Each wall is flat, endless, passes through zero and stands at right angles to its row. A trip goes straight from one point to another. Which walls does it cross, in order?
(in the rows, 128 means zero)

Walls:
(1): [138 118 106]
(2): [ 84  92 180]
(3): [152 126 178]
Trips:
[140 157 149] to [110 121 147] -> 2
[116  91 106] to [ 73 166 144] -> 1
[134 148  95] to [ 97 122 183] -> 1, 2, 3
[108 108 111] to [193 156 125] -> 2, 3
[134 106  91] to [ 93 103 106] -> 2
[ 74 121 173] to [142 134 161] -> none

Walls:
(1): [117 115 142  81 195 117 101 184 125]
(2): [ 95 130  97 158 162 149 108 146 112]
(3): [154 130  58 139 126 136  89 125 128]
Trips:
[145 121 172 135 129 179 131 125 135] to [119 162 172 139 140  96 166 146 114] -> 1
[134 130 125 136 161 128 141 167 168] to [140 122 108 154 135 129 122 166 171] -> 3
[ 76 138 147 137 103 101 166  91 153] to [196 139 144 146 121 146 127 138  72] -> 3
[183 114 133 157 129 126 107 123 195] to [140 111 116  89 111 104 118 192  97] -> 1
[161 142 149 120  63 111 153  92 108] to [ 86  98 102 165 155 151 136 148  72] -> 2, 3, 1
[ 89 127 121 128 145 147 153 148 122] to [132 158 131 156 107  87  90 138 137] -> 3, 1, 2
[111 128 139 151  86 109 161 117 162] to [139  81 129 116  77  91 131 131 114] -> none

Walls:
(1): [127 137 106  96 132 156 143 135 144 144 113  74 166 161 128 120 195 103
  96 205]
(2): [133 114 117 133 102  78 153 124 122 156 155 120 116 148 148 150 108 140
 103 147]
(3): [174 125 105 116 169 115 103 136  82 168 114 152 106  95 114 131 131 101
 127 148]
(4): [100 148 151  89 103 136 124 148  69  98 160 101 135 126 137 144 115 105
 133 141]
(5): [182 167 110 140  98 132 107 115 108 181  89  86 143 136 165 145  97 147
 127 130]
(6): [ 63 180 115 187 197 128 108  95 112 134 103 157 114 115 148 113 152 100
 126 169]
(7): [ 86 131 115 119 120  94 124 105 110 130 107  92 153  74  89 142 134 145
 110 152]
Trips:
[151 125 109 114 102 196 127 147 146  64 105 195 127 185 122  81 155 131
 156  44] to [151 128 135 137 122 136 144 112  82  99 107  92 151 161 118 115  92 104
 134  91] -> 4, 5
[116 117 141  81 106 126 162 133 141 109 126 113 107 146 122 161 143 123
 182 131] to [148 148 125 111 189  86 161 154 175 148 141 116 117  84 111  91 140 103
 160 170] -> 2, 7, 3, 4, 6
[107 111 162  83 176 179 103 136 131 162 177 134 156 185  93 107 166 142
 132 197] to [ 77 168  78 118 105  77 154 181 140 141 134  73 136  92 147 116 174  93
  93 150] -> 7, 3, 2
[133  80 109 168 124 156  95 110 145 133  86 107 155 143 114  88  91 141
 175 107] to [ 96 132 123 127 119 148  80 128 102 142 109 139 173 142 131 119  93 116
 102 156] -> 6, 7, 1, 4, 3
[169 157 136  81 138 170 137 155 131 148 135 114 157  87 163 150 105 129
  98 142] to [111 156 133 102 156 133  86 116 113 109 132  58 153 105 122 110 102  58
 166 122] -> 7, 6
[159 151 131 180 155 143  95 108 123  94 164 130 190 121 125 101  86 111
  75  94] to [125 117 131 108 112 166 146 158 160 144  91 158  84 156 110 131 134  85
 137 137] -> 5, 3, 1, 6
